Each row of a before or after table is a point. One or more steps were done to the points. Then noise was added and the rows were shuffled. The steps act on how far a point lies along the listed directions, d1 being the first. What was done? A step turns or swaps two directions, mirrors them in a line or flattens them onto one, adds a multiple of one to another, or multiplies one. Angles are multiples of 10 degrees, from the lower direction toward the higher: turns from -170 to 170, lines from 10 to 170 but not 90. Use the fewest steps. Two steps may share a direction if one is a turn and the other turns, adds or multiplies; they go together, in the order done. Otherwise the lowest direction goes first.
(in the rows, 100 means zero)

Directions:
(1): 137; 68; 56
(2): 146; 90; 146
(3): 129; 156; 83
Before (12 x 3)
124; 75; 136
100; 156; 81
80; 99; 59
59; 68; 54
57; 153; 101
80; 121; 77
93; 114; 80
126; 92; 127
123; 45; 91
116; 92; 108
119; 188; 121
79; 134; 50
After (12 x 3)
132; 37; 83
81; 96; 57
50; 159; 113
123; 74; 136
80; 123; 76
96; 160; 84
112; 193; 131
81; 136; 47
127; 93; 125
118; 92; 103
92; 112; 82
63; 65; 49
Steps: multiply d1 by 1.3

Directions:
(1): 129; 160; 85; 125; 137; 65; 134; 160; 116
(2): 127; 95; 94; 120; 164; 154; 98; 93; 33
Before (11 x 9)
100; 117; 82; 114; 75; 69; 97; 108; 121
121; 112; 66; 123; 156; 111; 130; 124; 97
75; 48; 112; 104; 70; 110; 56; 66; 87
149; 167; 104; 119; 159; 112; 127; 136; 65
104; 58; 122; 83; 118; 152; 73; 49; 42
114; 95; 77; 99; 133; 122; 107; 127; 95
138; 135; 96; 141; 157; 101; 136; 139; 75
103; 138; 87; 124; 137; 101; 130; 143; 117
106; 110; 92; 109; 131; 125; 112; 117; 51
56; 5; 134; 56; 33; 136; 58; 10; 81
124; 127; 100; 121; 149; 101; 136; 110; 105
After (11 x 9)
94; 99; 85; 108; 72; 85; 88; 91; 108
114; 94; 71; 118; 152; 128; 121; 103; 84
106; 112; 92; 111; 130; 124; 113; 120; 53
128; 106; 103; 131; 150; 128; 121; 109; 55
117; 105; 105; 114; 144; 122; 124; 88; 90
79; 85; 117; 79; 49; 67; 100; 91; 133
93; 105; 94; 114; 131; 130; 110; 110; 95
112; 91; 77; 98; 134; 126; 105; 123; 93
86; 85; 104; 114; 76; 78; 77; 104; 114
141; 137; 110; 110; 150; 139; 109; 105; 45
121; 111; 113; 98; 129; 105; 102; 101; 77
Steps: flatten d1 and d2 onto the line at 70 degrees

Directions:
(1): 105; 26; 78; 103; 55; 33; 61; 112; 104; 122; 40; 80; 66; 88
(2): 54; 107; 128; 81; 104; 129; 130; 148; 150; 169; 76; 96; 57; 153
Before (14 x 14)
81; 98; 112; 82; 81; 109; 144; 137; 132; 138; 76; 105; 73; 143
87; 94; 96; 96; 114; 93; 115; 107; 100; 98; 108; 103; 90; 107
76; 86; 119; 98; 87; 117; 98; 120; 128; 123; 68; 91; 76; 123
123; 82; 93; 98; 101; 81; 82; 77; 65; 53; 118; 114; 127; 58
52; 92; 117; 85; 87; 116; 109; 158; 141; 174; 65; 85; 49; 132
87; 85; 98; 76; 86; 95; 104; 127; 128; 133; 65; 102; 68; 139
88; 85; 103; 97; 73; 87; 81; 125; 118; 135; 56; 79; 54; 111
126; 80; 99; 96; 83; 85; 78; 76; 81; 58; 99; 119; 116; 76
103; 73; 92; 96; 84; 92; 95; 124; 120; 122; 59; 112; 67; 104
96; 83; 115; 96; 87; 97; 95; 111; 130; 121; 72; 96; 91; 106
93; 86; 93; 103; 101; 71; 90; 106; 85; 94; 63; 84; 77; 95
78; 75; 103; 98; 84; 95; 102; 138; 137; 139; 82; 108; 74; 117
157; 128; 83; 117; 128; 109; 98; 35; 45; 16; 153; 124; 185; 45
77; 99; 110; 107; 101; 82; 91; 140; 124; 139; 75; 94; 62; 114
After (14 x 14)
73; 112; 111; 93; 116; 103; 111; 118; 100; 112; 71; 88; 76; 119
95; 118; 123; 98; 109; 131; 114; 104; 127; 108; 102; 106; 108; 110
84; 150; 123; 109; 133; 124; 114; 121; 113; 111; 123; 110; 95; 113
91; 95; 95; 99; 117; 95; 115; 101; 95; 89; 113; 107; 94; 102
83; 151; 124; 92; 114; 147; 118; 117; 119; 122; 104; 95; 79; 125
91; 142; 111; 76; 122; 142; 130; 109; 112; 102; 117; 121; 102; 135
85; 129; 125; 102; 114; 151; 115; 97; 112; 92; 111; 105; 110; 114
103; 147; 113; 91; 112; 142; 153; 99; 97; 81; 133; 121; 121; 120
95; 40; 96; 89; 77; 59; 76; 115; 99; 113; 67; 98; 79; 84
142; 3; 61; 111; 52; 7; 46; 82; 77; 92; 38; 85; 106; 53
102; 58; 104; 89; 69; 77; 83; 109; 112; 108; 65; 112; 79; 105
77; 173; 126; 95; 141; 178; 138; 112; 106; 103; 150; 111; 120; 112
85; 129; 113; 99; 116; 139; 128; 119; 126; 109; 133; 123; 109; 116
94; 123; 110; 93; 114; 140; 123; 123; 126; 116; 95; 125; 87; 119
Steps: turn d1 and d2 by 90 degrees

Directions:
(1): 82; 82; 94; 77; 84; 190; 45; 107; 86; 143; 151; 87; 74; 95; 123; 91; 160; 124; 107; 172; 72; 140; 118; 146; 67; 87; 72; 111; 92; 111; 44; 114
(2): 68; 82; 40; 104; 88; 94; 69; 114; 82; 60; 80; 173; 88; 109; 5; 80; 119; 111; 116; 57; 34; 97; 78; 60; 74; 124; 61; 87; 108; 97; 43; 107
(3): 170; 78; 75; 48; 166; 116; 80; 148; 133; 107; 142; 149; 81; 66; 133; 123; 108; 51; 83; 81; 96; 60; 66; 90; 79; 87; 98; 40; 46; 73; 107; 85
Before (12 x 32)
96; 115; 113; 121; 92; 47; 141; 98; 119; 67; 65; 82; 103; 115; 96; 92; 59; 101; 94; 79; 126; 91; 95; 79; 120; 104; 116; 102; 103; 98; 144; 84
43; 118; 105; 150; 37; 77; 112; 71; 74; 81; 71; 43; 106; 132; 76; 80; 87; 140; 102; 113; 113; 142; 133; 121; 106; 112; 99; 145; 140; 131; 106; 117
61; 89; 104; 98; 69; 138; 66; 84; 86; 117; 99; 74; 103; 107; 93; 82; 135; 141; 122; 130; 80; 121; 121; 112; 76; 95; 85; 134; 110; 121; 66; 107
74; 96; 116; 92; 87; 145; 90; 105; 94; 114; 130; 89; 95; 109; 117; 96; 128; 120; 109; 135; 88; 132; 103; 110; 91; 93; 78; 117; 88; 105; 65; 103
60; 108; 111; 128; 73; 91; 111; 88; 90; 81; 69; 101; 104; 98; 63; 81; 100; 124; 109; 118; 99; 133; 121; 109; 104; 100; 93; 134; 121; 100; 89; 106
149; 84; 110; 62; 145; 109; 109; 109; 120; 126; 144; 85; 84; 80; 147; 119; 106; 73; 81; 103; 120; 62; 80; 109; 105; 82; 107; 75; 77; 77; 122; 99
140; 82; 124; 90; 127; 119; 111; 109; 121; 132; 130; 82; 96; 75; 183; 127; 89; 83; 94; 125; 124; 77; 109; 120; 102; 93; 120; 84; 61; 87; 114; 94
158; 91; 141; 56; 137; 117; 111; 114; 130; 143; 167; 86; 88; 80; 195; 121; 99; 53; 71; 131; 144; 93; 86; 124; 111; 64; 120; 74; 56; 86; 147; 90
76; 85; 103; 99; 74; 155; 75; 88; 74; 107; 131; 81; 98; 105; 107; 96; 132; 106; 94; 123; 81; 135; 102; 119; 90; 92; 89; 116; 93; 106; 55; 109
99; 122; 116; 120; 112; 85; 133; 85; 94; 106; 75; 84; 119; 100; 116; 113; 84; 110; 102; 102; 119; 93; 121; 100; 110; 96; 128; 120; 104; 110; 118; 103
103; 91; 109; 94; 81; 123; 101; 85; 86; 114; 111; 92; 86; 87; 136; 95; 116; 78; 83; 112; 116; 96; 110; 114; 86; 95; 105; 91; 84; 110; 125; 99
141; 96; 107; 103; 117; 91; 110; 91; 108; 109; 106; 104; 100; 91; 131; 118; 90; 85; 99; 96; 124; 89; 99; 86; 99; 101; 115; 94; 84; 90; 114; 95
After (12 x 32)
131; 65; 90; 75; 128; 146; 78; 125; 112; 127; 142; 119; 79; 72; 151; 119; 116; 87; 101; 123; 84; 80; 100; 115; 77; 98; 93; 72; 54; 86; 73; 99
108; 88; 103; 88; 86; 125; 98; 92; 89; 111; 114; 103; 83; 84; 132; 96; 117; 73; 82; 105; 111; 91; 103; 110; 83; 96; 103; 84; 79; 106; 122; 99
94; 116; 126; 123; 101; 60; 139; 92; 110; 79; 65; 96; 114; 90; 94; 96; 72; 99; 97; 97; 132; 107; 112; 101; 119; 95; 116; 116; 110; 90; 132; 94
94; 101; 139; 111; 81; 122; 115; 74; 85; 112; 118; 44; 116; 106; 144; 109; 98; 96; 84; 119; 127; 126; 110; 122; 119; 85; 121; 122; 97; 106; 105; 102
125; 108; 90; 99; 141; 86; 119; 110; 105; 97; 85; 124; 109; 87; 105; 119; 89; 89; 97; 77; 100; 71; 97; 81; 95; 97; 120; 89; 82; 96; 109; 97
90; 110; 144; 100; 95; 118; 122; 95; 105; 118; 119; 61; 109; 109; 148; 107; 100; 109; 100; 130; 125; 122; 106; 112; 113; 88; 104; 121; 91; 103; 107; 95
139; 67; 92; 39; 132; 158; 60; 135; 116; 137; 184; 138; 65; 78; 146; 107; 142; 64; 84; 133; 83; 103; 74; 118; 72; 72; 80; 61; 50; 85; 82; 99
129; 84; 82; 95; 113; 114; 83; 102; 101; 106; 115; 129; 86; 90; 105; 110; 112; 91; 106; 97; 92; 96; 93; 83; 79; 105; 94; 88; 81; 90; 78; 100
117; 69; 80; 59; 125; 146; 69; 113; 101; 125; 154; 110; 68; 83; 109; 101; 142; 94; 93; 117; 75; 83; 81; 111; 79; 88; 74; 80; 82; 84; 68; 109
118; 122; 113; 127; 101; 26; 148; 96; 114; 70; 72; 62; 115; 108; 118; 112; 43; 84; 80; 62; 155; 85; 104; 95; 124; 104; 132; 100; 104; 104; 172; 93
94; 109; 144; 107; 89; 93; 116; 74; 107; 120; 84; 38; 124; 103; 141; 101; 89; 119; 106; 114; 138; 99; 123; 112; 109; 88; 125; 134; 109; 116; 134; 94
109; 95; 75; 98; 113; 64; 112; 126; 123; 56; 79; 134; 86; 104; 69; 91; 78; 86; 95; 60; 91; 77; 74; 62; 96; 107; 94; 71; 82; 87; 114; 83
Steps: turn d1 and d3 by -60 degrees; turn d2 and d3 by -70 degrees
